Every row gives one point. Each copy is the shape, with its points in the same order, turned, moved and blurred by noise. Is it also mirrored, or only turned?
(in the rows, 128 means zero)

Shape (9 x 3):
[[143 114 107]
 [168 102 121]
 [127 169 139]
 [170 118 156]
 [ 78 138 120]
 [145 148 165]
 [121 142 154]
 [ 71 159 121]
 [114 154 138]]
Copy 1 (9 x 3):
[[143  98 116]
 [147 105  87]
 [148 165 129]
 [132 133  71]
 [113 135 169]
 [136 163  90]
 [123 149 117]
 [126 144 185]
 [131 148 141]]
Copy 1 is: mirrored
Copy 2 (9 x 3):
[[130 148 121]
 [156 143 113]
 [ 89  96 124]
 [161 103 121]
 [ 80 135 165]
 [127  83 131]
 [118  96 149]
 [ 59 125 162]
 [ 95 107 140]]
Copy 2 is: mirrored
Copy 3 (9 x 3):
[[140 107 119]
 [133  97 144]
 [157 166 150]
 [119 111 176]
 [128 176  99]
 [133 156 175]
 [131 153 149]
 [138 200  98]
 [138 163 140]]
Copy 3 is: only turned
Copy 4 (9 x 3):
[[128 105 143]
 [101  89 145]
 [128 137  87]
 [ 77 105 120]
 [152 171 132]
 [ 92 133  95]
 [108 147 109]
 [163 178 114]
 [128 148 103]]
Copy 4 is: mirrored

Shape (9 x 6):
[[158 124 152 157 127 133]
 [107 101 100 108 130 117]
 [101 169 145  82 146 129]
 [ 92 154 155 127 117 141]
 [ 79 113  84 120 135 103]
 [181  87 162 155  86 167]
 [137 108 144 149 129 182]
 [115 137  93 125 132 136]
 [110 139  89 112 109 118]]
Copy 1 (9 x 6):
[[115 145 135 124  92  80]
 [124 125 161 133 152 137]
 [115 175 116 107 125 170]
 [103 185 110 113 142 118]
 [124 150 171 150 172 140]
 [ 98  95 105 114  95  45]
 [144 126 101 117 122  78]
 [126 145 131 159 137 130]
 [104 148 141 164 145 143]]
Copy 1 is: mirrored
Copy 2 (9 x 6):
[[130 101 146 120 130 118]
 [138 150  77 104 151  91]
 [135 199 139 126 163 125]
 [105 170 141 148 139  97]
 [135 180  77  99 124  82]
 [ 99  54 132 148 162 112]
 [134 103 123 166 146 109]
 [128 153  93 119 122 123]
 [106 174  86  94 134 119]]
Copy 2 is: only turned
Copy 3 (9 x 6):
[[123 117 140  72 105 151]
 [153 146 112 129 150 157]
 [ 94 136 106 161 122 101]
 [116 126 153 140 103 116]
 [168 126 115 154 170 145]
 [124 148 147  57  68 187]
 [100 128 158 103 111 185]
 [136 108 110 142 137 160]
 [158 121  97 153 126 144]]
Copy 3 is: mirrored
Copy 4 (9 x 6):
[[168 137 127 153 118 138]
 [ 97 117  96 116 113 110]
 [ 85 119 118 144 178 157]
 [127 102 115 123 152 175]
 [ 76 104  80 119  98 130]
 [210 138 150 110 119 110]
 [169 157 114 104 130 145]
 [ 96 135 117 119 108 144]
 [ 84 108 129 119 106 136]]
Copy 4 is: only turned

Shape (13 x 8):
[[132 140  89 127 160  98 176 144]
 [110 119 147 117 129 111 122 121]
 [159 113 148 120 123 160 149 149]
 [175 125 104 158 133 170 108  97]
 [148  78 133 174 169 170 140 137]
 [122 139 150 103 142 171 101 155]
 [149  87 139 119  96 129 145 108]
 [106  79 108 117  81 154 158 143]
 [ 89 154  97 144 141 103 154  92]
 [ 98 115 153 110  83 106 115 112]
 [ 88 134 144 140 128 174 140  90]
 [112 131 136  95 177 155 125  73]
 [175 149  78 149  90 138 124  90]]
Copy 1 (13 x 8):
[[ 86 178 133 113 134 114 160 174]
 [138 159 116 109 121  91 130 116]
 [141 159 112 139 146 157 112 130]
 [140  76 143 141 136 146 141 158]
 [118 116 134 135 186 131  86 159]
 [160 161 141 147  99 124  86 141]
 [130 128 112 119 159 141 149  82]
 [ 83 148 128 140 126 142 119  69]
 [ 85 130 113 111 107  73 162 150]
 [134 142 114  93 115  99 131  71]
 [117 111  86 153  97  88 102 124]
 [153 141 113 177 130  56 136 142]
 [122  87 128 121 110 158 188 136]]
Copy 1 is: mirrored
Copy 2 (13 x 8):
[[173 130 144 137 158 179 122 133]
 [146 125 107 137 133 102 113 128]
 [106 138 155 138 124 127 116  87]
 [111 124 106 118 116 145 188  75]
 [134 160 115 170  96 158 137  57]
 [ 98 178 124 130 142  97 131 117]
 [117  89 122 124 107 123 104  95]
 [101 114 131 136  75 150  92 138]
 [166 104  99 158 151 151 154 162]
 [132  99 107 127 112  80 105 149]
 [100 118  93 185 129 117 150 135]
 [108 131  64 154 182 131 132 110]
 [120  81 128  94 120 155 189 116]]
Copy 2 is: only turned

Shape (12 x 9):
[[105 110 117 112 129 126 150 157 175]
 [132 110 114 154 141 177  99  97 150]
 [111 122 156 111 109 138 181 122 133]
 [152  82 119 107  65 113 172 105  88]
 [144 173 147 132  95 153 122  90 162]
 [130 157 129 157  89 153 180 156 150]
 [157  91 154 118 135 131 133 140 148]
 [130 137 135 116 140 133  80 115 111]
 [109 126 155 172 112 113 143 112 152]
 [118 125 113 157 153 123 151 109 141]
 [ 95  90 148 144  83  76 130 140 137]
 [105 179 174 133 154 193 107 115 125]]
Copy 1 (12 x 9):
[[102  88 135 112 152 132  78 122 131]
 [150 155 155 140 123 165 111 115 128]
 [111 117 146  81 144  91 123 113  89]
 [118 101  93  99 131  90 171  59 105]
 [165 153 108 101 109 121  97 148  89]
 [101  89 134  94  96 131 123 149  76]
 [148 107 135  77 161 145 120 108 140]
 [173 142 117 143 161 131 138 139 125]
 [ 99 153 127  92 124 126 127 145 133]
 [122 131 153 124 117 106 123 131 148]
 [ 70 127  85  96 165 121 138 122 140]
 [173 162 174 126 154 138 117 177  71]]
Copy 1 is: mirrored
Copy 2 (12 x 9):
[[143  87 130 136 125 156 168 174 123]
 [137 125 107 171 176 153 146  93 109]
 [130 121 141 130 143  93 141 166 125]
 [138 173 129 111  91  92 104 143  84]
 [115 133 125 178 129  99 178 106 155]
 [ 99  86 148 183 115 109 132 162 126]
 [120 111 139  97 137 143 149 118 115]
 [147 149 120 136 154 150 131 100 170]
 [155  73 120 153 131  91 137 112 126]
 [175 102 154 161 156 135 132 125 112]
 [171  87  98 108  90 111 119 140 131]
 [104 117 127 173 211 120 136 117 191]]
Copy 2 is: only turned
Copy 3 (12 x 9):
[[104  85 133 130  96 108 143 124 145]
 [155 117  60 141 120 143 110 140 137]
 [ 97 111 133 118 130 149 146  81 170]
 [128 108 144 120 148 166  94  24 120]
 [141 164  71 114  99 130 150  87 157]
 [ 64 128 101 113  81 139 135  92 125]
 [135 114 134 104 104 126  89 115 163]
 [160 150  99 117 148 102 110 136 144]
 [125 147 124 139  95 166 150 123 133]
 [131 112 110 112 120 155 151 142 122]
 [135 143 182 166 106 146 136  96 125]
 [101 171  60 115 155 117 132 155 185]]
Copy 3 is: only turned
Copy 4 (12 x 9):
[[161 139 116 112 116  84 159 117 133]
 [106 108 171 143 136  93 110 124 164]
 [129 139 131  95  86 128 130  90 114]
 [120  82 123 126  63 161 120 137  76]
 [ 80 129 104 133 142 106 119  74 145]
 [105 121 104  81 105 142 169 107 161]
 [127 135 124 117  79  81 106 139 138]
 [ 92 151 135 144 151  98 106 149 111]
 [ 90 144 136 132  84 108 168  99 137]
 [135 153 146 147 109 125 147 121 153]
 [106 130 127 125  88  85 192 137  79]
 [ 78 188 165  98 171 106  97 100 151]]
Copy 4 is: only turned

Shape (17 x 12):
[[128 117 116 115  70 150 119 101 117 171 134 115]
 [127 121 149  83 187 106 103 154 181 111 113 149]
 [164 123 121 133  77 118  92 114 117 125  99 113]
 [149 150 110 143 160 158 123 144 112  95 125 141]
 [158 100 169 144  79 138 130  92  96 125 154 119]
 [146 120 143 143  90 144 121  82  96 177 115 102]
 [145 164 116 135 160 141 103 133 111 124 153 162]
 [117 169 144 143 141 170 102 119 123 110 127 170]
 [125 148 118  90 172 105 139 142 139 105 136 111]
 [131 178 120 160 151 110 135 112 101 117 118 200]
 [126  78 101 137  87 143 113  93 110 129 133 138]
 [117 164 135 136 145 113 107 167 165 103 146 129]
 [105 164 123 172 169 119  89  99 116 104 144 138]
 [102 134 134 107 152 120 155 156 185  95 101 117]
 [112 129 144 131 187 131 112 165 136 109  98 121]
 [152 145 118 137 183 127 132 126 200 113 125 129]
 [150  80 126 168  58 133 128 119  96 189 142 122]]
Copy 1 (17 x 12):
[[ 98 112 125  99 147 121 183  92 137 162 173 153]
 [133 114 162 100 116 144  73 127 128 155  79  86]
 [136 126 115 138 144 136 168  84 118 152 113 170]
 [108 135 101 145 122 129 125 115  98  97 124  99]
 [ 99  72 134 138 109 112 180 115 122 132 144 187]
 [117 115 134 125 118  92 177  69 147 145 163 170]
 [ 78 126 128 137 146 122 104 101 114 100 123 114]
 [ 93 108 130 179 128 147 119 107 141 113 141  95]
 [102 152 117 102 105 122  93 151 122 150 106 120]
 [107 138 130 159 156 140 101 115 160  59 128 133]
 [104 111 141 105 131 150 205 101 125 121 139 151]
 [109 115 121 145 150 114 110 156 122 151  96  96]
 [ 72 152 144 174 127 105 135 123 145 105  96 113]
 [150 124 116 107 104 141 117 169 148 159 109  84]
 [146 144 153 141 102 119 106 133 110 136 109  86]
 [119 115 102 102 110 113 109 120 149 123  74  70]
 [126  85 144 105 160  85 212  93 121 122 168 176]]
Copy 1 is: only turned
Copy 2 (17 x 12):
[[155 111 149 166 108 150 109 151 112  94 147  98]
 [129 132  63 113 183 104 123 117 178 122 132 165]
 [133  99 129 146 119 165 153 141  93  95 157 145]
 [ 84 164  69 127 112 156 122 134 109 118 122 138]
 [125 124 171 156 101 193 143 143 147  85 125 128]
 [126 112 166 172  98 178  97 146 122 106 168 127]
 [102 172  88 114 113 146  94  99 116  94 124 141]
 [ 72 171 102 137 146 148  99 109 120  90 125 109]
 [118 119  71 127 118 108 115 118 150 141 108 157]
 [ 75 197 126 133 125 131 114  83  89 137 135 150]
 [154 138 129 163 108 178 155 117 121 112 152  93]
 [ 95 126  91  82 131 108 132 109 135 103 120 125]
 [ 73 141 103 113 116 155 114  55 124 122 144 125]
 [106 111  87 113 154  88 141 142 158 163 131 127]
 [ 98 132  71 102 162 153 108 126 147 154 135 139]
 [ 84 141  66 115 121  97 135 129 171 123 171 145]
 [174 138 186 127  88 194 124 164 114 106 168 113]]
Copy 2 is: mirrored
Copy 3 (17 x 12):
[[128 146 124 117 156 136 129 133 131  81 160 189]
 [101  84 126 122  66  83 121  99 128 138 159  80]
 [120 149  80 137 155 128 129 154 119  83 163 118]
 [136 148 108 141 122 145 148  92 117 150 114  92]
 [144 158 109 156 118 151 148 149 160  45 133 137]
 [126 180  99 137 138 142 150 144 164  81 160 174]
 [130 116 120 120 132 158 172 100 145 148 133  99]
 [102 124  93 115 122 158 150  82 147 129 104 111]
 [133 114 142 148 113 110 106 117 147 162 145  99]
 [113 119  95 131 150 106 195 118 159 155  90  98]
 [122 140 122 166 154 124 165 110 113  64 147 158]
 [102  88 122 137  97 148 114 129 122 159 120 102]
 [ 90 116 106 177 132 159 167 102 161 152 127 105]
 [104 107 120 148  75  85  83 117 109 150 119 119]
 [ 83 149 131 141  80 119 125 104 124 157 137  88]
 [137  97  92 153  69 119 136 108 115 171 151 126]
 [126 172 128 134 139 144 182 184 119  61 148 186]]
Copy 3 is: mirrored
